Each row is a point. The points of each table are mixes of a few directions, plus a little noise. How many directions does each table use, and how many do they share? Where both have some left over, give the other angles between the two spaces (their principal angles), to ten degrees, smallest first.

First:
[[-3, -5],
[50, 57],
[0, -1],
[-39, -45],
[-8, -8]]
Second:
[[-22, -25],
[-21, -23],
[10, 12],
[-20, -23],
[53, 60],
[30, 33],
[-29, -33]]
Directions: first 1, second 1, shared 1

First:
[[25, -42, -55, -33],
[-4, 31, 52, 16],
[41, -9, -6, 9],
[-28, 3, 13, -27],
[-23, 20, 21, 16],
[-11, -3, -25, 18]]
Second:
[[19, 20, 9, -21],
[-11, -11, -5, 12],
[22, 22, 11, -25],
[16, 17, 9, -19],
[24, 25, 12, -27],
[17, 18, 9, -20],
[-53, -55, -26, 60],
[-35, -38, -18, 40]]
Directions: first 3, second 1, shared 0; angles 40

First:
[[-3, -1, 2, -2, -1, 3],
[-47, -18, 33, -40, -21, 57],
[-3, -1, 2, -2, -2, 4],
[38, 15, -27, 33, 18, -47],
[-31, -12, 21, -27, -14, 38],
[20, 8, -14, 17, 9, -24],
[-5, -2, 4, -5, -3, 7],
[36, 14, -25, 31, 16, -44],
[-6, -2, 4, -5, -3, 7]]
Second:
[[-8, 4, -31, -60, 58, 19],
[21, 10, -9, 34, -17, -4],
[-1, -9, 26, 20, -11, -34],
[-17, -20, -3, -31, -13, 6],
[8, 15, 17, 25, 17, -11],
[-24, -12, 26, -8, -18, 15],
[21, 9, -26, 19, -13, 9]]
Directions: first 1, second 4, shared 1

First:
[[-10, 0, 2, 1, -8, 11, -11, -11, 19],
[-18, -5, 2, -2, -5, -17, -9, 3, 32],
[13, 2, -4, 0, 11, -1, 13, 10, -24],
[1, 5, -13, 2, 11, 31, 7, 7, -5],
[35, 8, 1, 5, 3, 30, 13, -13, -60],
[-1, -2, 3, -1, -2, -13, -1, 1, 2],
[-29, -5, -8, -3, 4, -9, -6, 15, 47],
[22, 9, -12, 4, 15, 40, 17, 4, -40],
[-2, -7, 18, -3, -16, -42, -10, -10, 9],
[-10, -6, 12, -2, -13, -28, -12, -7, 21]]
Second:
[[-39, 6, -6, -18, 21, 22, -35, -35, -12],
[8, 2, 9, 1, -1, 2, -9, 6, 7],
[7, -3, -1, 6, -4, -12, 15, 12, 2],
[16, -5, -33, 2, -21, -3, 52, -13, -10],
[3, -9, 10, 25, -3, -10, 25, 30, -16],
[-1, 5, 4, -20, 7, -12, -28, -2, 27],
[6, 4, 16, 3, 2, 14, -20, 2, 3]]
Directions: first 3, second 4, shared 1; angles 50, 80

First:
[[-16, 2, 23, -1, -3, -25, -15, 2, 14, -18, -19, -5],
[-29, -1, 15, 6, -18, -26, -34, 4, 0, -20, -16, -3],
[-6, 6, 36, -9, 13, -31, 3, 0, 32, -17, -27, -7],
[7, 5, 20, -8, 16, -12, 16, -1, 23, -4, -14, -5],
[-16, 1, 15, 1, -7, -20, -17, 2, 7, -14, -14, -3],
[-36, -5, -3, 13, -33, -15, -49, 5, -21, -16, -4, 2],
[36, -3, -37, -2, 14, 46, 37, -5, -17, 33, 32, 7],
[35, 0, -22, -5, 21, 34, 40, -5, -2, 26, 22, 4],
[24, -6, -49, 7, -4, 51, 18, -4, -34, 32, 39, 9]]
Second:
[[2, 3, 11, 36, 24, 32, -29, -29, -5, -5, -29, 12],
[3, 0, -28, -2, 7, 31, -19, -29, 6, -6, -19, -19],
[-11, 16, -9, -20, -4, -21, -8, 33, 12, 42, 34, 0],
[0, 7, -26, 9, 17, 37, -33, -26, 11, 6, -15, -12],
[8, 1, -16, 8, 33, 60, 21, 28, 26, -34, 14, -19],
[7, -19, 12, -15, -27, -28, 33, -5, -17, -28, -7, -1],
[-11, 11, 3, -17, -17, -40, -12, 19, -1, 43, 21, 8],
[5, -9, 20, 9, 5, 2, 29, 15, -5, -28, 3, 7],
[-10, 9, 8, -17, -21, -51, -10, 12, -6, 43, 17, 12],
[-2, 3, 15, 23, 12, 9, -22, -15, -5, 6, -14, 14],
[10, -23, 13, -17, -28, -28, 44, 0, -18, -38, -6, -2]]
Directions: first 2, second 4, shared 0; angles 60, 70

First:
[[-6, -20, 13, 16, 9, -4, -24, 7, -7, 16, -23, 17, 11, 4],
[-5, 1, -11, -28, 0, 11, 18, -19, 4, -8, 11, -15, -1, -33],
[0, 38, 16, -4, 34, 43, 24, 1, -22, 0, 2, -16, -1, -13],
[12, -17, 5, -7, -11, -25, -1, 25, 6, -10, 2, 25, -4, 18],
[-12, -35, -8, 11, -10, -12, -30, -8, 2, 8, -22, 13, 3, -2],
[-3, 13, -30, 8, -21, 4, 2, -15, 6, -18, 9, -17, -22, 14],
[-22, -59, -44, -8, -39, -23, -31, -34, 18, -10, -16, 4, -10, -22],
[3, 31, 15, 18, 15, 8, 3, -1, -2, 20, 6, -16, 14, 7],
[18, 13, 32, 2, 20, 0, 11, 38, -13, 1, -1, 22, 4, 21],
[17, 36, 10, -8, 3, -2, 29, 7, 9, 0, 30, -16, 6, 6]]
Second:
[[-1, 33, 29, 46, 14, -11, -21, -13, 12, 60, 4, -27, 47, 9],
[0, 31, 39, 39, 31, 8, -15, 4, -8, 48, -9, -11, 36, 10],
[-2, -16, -26, -18, -25, -13, 5, -10, 14, -20, 10, -1, -14, -6],
[1, -14, -8, -20, 1, 11, 10, 11, -12, -28, -6, 16, -23, -3],
[-1, -8, -16, -8, -18, -13, 1, -10, 13, -7, 9, -4, -5, -4],
[2, 1, 16, -3, 24, 23, 5, 20, -24, -9, -15, 17, -9, 2],
[1, -3, 9, -7, 17, 19, 7, 18, -20, -14, -13, 17, -13, 0],
[-2, -13, -32, -13, -37, -27, 1, -23, 28, -9, 19, -13, -5, -7],
[1, -11, -11, -15, -6, 2, 7, 3, -3, -20, 0, 8, -15, -3]]
Directions: first 5, second 2, shared 2

First:
[[16, 16, 8, -3, 5, 5, 28, -20, -8, -29, 23, -13, -11, -4, -30, -28, -33, -7, -23, 15],
[20, 25, 11, -3, 5, 3, 25, -19, -7, -39, 19, -11, -3, -10, -43, -39, -29, -13, -29, 26],
[-3, -2, -1, 0, -2, -2, -1, 3, -1, 1, -2, -2, 2, 0, 6, 4, 4, -2, 3, -2],
[-23, -8, -12, 6, -6, -12, -48, 34, 16, 28, -43, 28, 26, -6, 27, 22, 60, 3, 26, -4],
[-12, -7, -4, 0, -6, -9, -7, 13, -2, 6, -9, -4, 8, 3, 15, 11, 14, -5, 10, -5],
[-11, -29, -5, -3, -5, 1, 10, 4, -11, 26, 10, -14, -14, 23, 42, 37, -8, 10, 22, -34],
[12, 22, 7, -2, 0, -2, 23, -13, -8, -38, 15, -15, 1, -10, -37, -35, -23, -20, -22, 24],
[5, -18, -4, 5, 7, 14, -28, -3, 22, 41, -11, 28, -9, 6, 23, 27, 17, 32, 13, -21]]
Second:
[[46, 9, 27, 13, 17, -9, -12, 0, 17, -25, 4, 51, -38, 9, -45, -49, -6, -37, -47, 44],
[45, -1, 21, 10, 20, 9, -3, -18, 18, -4, 15, 40, -42, 11, -31, -28, -22, -4, -37, 20],
[5, 0, 3, 1, 2, 1, -2, -2, 2, -1, 2, 5, -4, 1, -4, -4, -2, -2, -5, 3],
[-18, -5, -12, -6, -7, 9, 7, -5, -6, 14, 2, -21, 13, -3, 20, 24, -2, 20, 19, -22],
[8, 5, 7, 3, 2, -8, -5, 6, 3, -11, -3, 12, -5, 1, -13, -16, 5, -17, -11, 16],
[2, -1, 0, 0, 0, 3, 1, -3, 0, 4, 2, -1, -3, 0, 2, 3, -4, 5, 0, -4],
[-46, 15, -11, -6, -21, -37, -11, 46, -19, -27, -34, -23, 49, -15, 8, -6, 46, -47, 21, 17],
[-31, 0, -14, -7, -12, -4, 4, 9, -11, 5, -9, -27, 27, -7, 21, 21, 12, 6, 25, -15],
[9, -16, -7, -3, 7, 34, 15, -35, 5, 34, 23, -11, -17, 6, 20, 32, -30, 56, 10, -38],
[-12, -9, -11, -7, -3, 18, 10, -14, -4, 23, 9, -22, 5, -1, 24, 30, -10, 36, 19, -30],
[-12, 5, -1, -1, -6, -13, -4, 15, -6, -11, -10, -4, 13, -5, -1, -6, 15, -17, 3, 8]]
Directions: first 3, second 2, shared 1; angles 40

First:
[[-13, 5, 6, 14, -19, -6, 21, 21, 0, -1, -13, 2, 6, -21, 6, -15, 16, 30, -9, -36, 23, 10, 0, 23],
[-10, -13, 5, -7, 20, 1, -21, 8, 8, -1, -4, 20, 8, -2, 3, -8, 2, -3, -3, 31, 5, -15, 20, -16],
[35, 10, -1, -14, 28, 14, 22, -33, 7, -1, -3, -20, -12, 17, -4, 21, -19, -13, -7, -6, -10, -4, -12, -15],
[11, -4, -8, 8, -4, 2, -18, -9, 2, -8, 8, 2, 0, -9, 0, -11, 3, -1, 13, 3, -17, -5, -13, -3],
[1, -4, 2, -25, -3, -7, -7, -11, -2, 17, 8, 0, -7, 31, -22, 30, -19, -26, -2, 23, 2, -9, 27, -13],
[-21, 10, -9, 21, -1, 8, 8, 24, -24, -14, -10, -5, -6, -17, 24, -10, 17, 13, 1, -11, -6, 24, -29, 17],
[9, 13, -8, 20, -25, -1, 21, 7, -24, -19, -13, -4, -16, -21, 0, -7, 20, 31, -2, -45, -3, 9, -8, 25],
[-14, -21, 9, -18, 4, -8, -28, -7, 31, 28, 24, 6, 25, 21, -8, 0, -21, -31, 9, 41, 7, -8, 11, -18]]
Second:
[[2, -8, 18, -8, -24, -18, 0, -3, 20, 9, 1, 18, 18, 7, -28, -11, 5, 9, -12, -5, 24, -18, 31, 9],
[-5, 14, -7, -2, 16, 12, 3, 3, -23, -14, -6, -5, -14, 8, 9, 7, 1, -8, -5, 13, -14, 9, -9, -3],
[-11, 11, -15, -2, 20, 13, 1, 18, -43, -13, -20, -3, -36, -1, 17, 34, 3, -4, -1, 13, -16, 11, 4, -6],
[8, 4, 11, -12, -34, -17, 10, -12, 4, -1, 7, 15, 12, 5, -31, -27, 5, 12, -16, -16, 21, -17, 54, 4],
[-14, -13, 22, -4, -12, -18, -6, 7, 30, 15, 5, 19, 31, 10, -18, -15, 3, 3, -11, 8, 26, -10, 10, 8],
[17, -11, -1, 29, -22, -6, -13, -3, 22, -4, 11, -1, 15, -21, -2, -22, 13, 15, 20, -28, -12, 0, -50, 22],
[30, -18, 2, 16, 14, 2, -9, -12, 32, 9, 0, -11, 3, -7, 1, 23, -6, 0, 19, -12, -14, -5, -60, 7],
[-13, 3, -13, -10, 8, 4, 2, 14, -26, 5, -11, -5, -25, -8, 15, 25, -6, -2, 1, 6, 6, 3, 43, -15],
[-23, 6, 5, -15, 16, 6, 5, 1, 0, 4, 7, -2, 11, 16, 8, -11, -9, -17, -12, 27, 8, 8, 10, -12],
[-5, 26, -9, -11, 12, 16, 15, -12, -32, -23, 4, -11, -10, 15, 8, -16, -4, -14, -13, 12, -16, 11, 9, -12],
[15, -14, -13, 19, 7, 7, -10, -1, 17, 9, 6, -17, -4, -26, 22, 11, -7, 3, 29, -16, -12, 6, -42, -1]]
Directions: first 6, second 6, shared 4; angles 90, 90
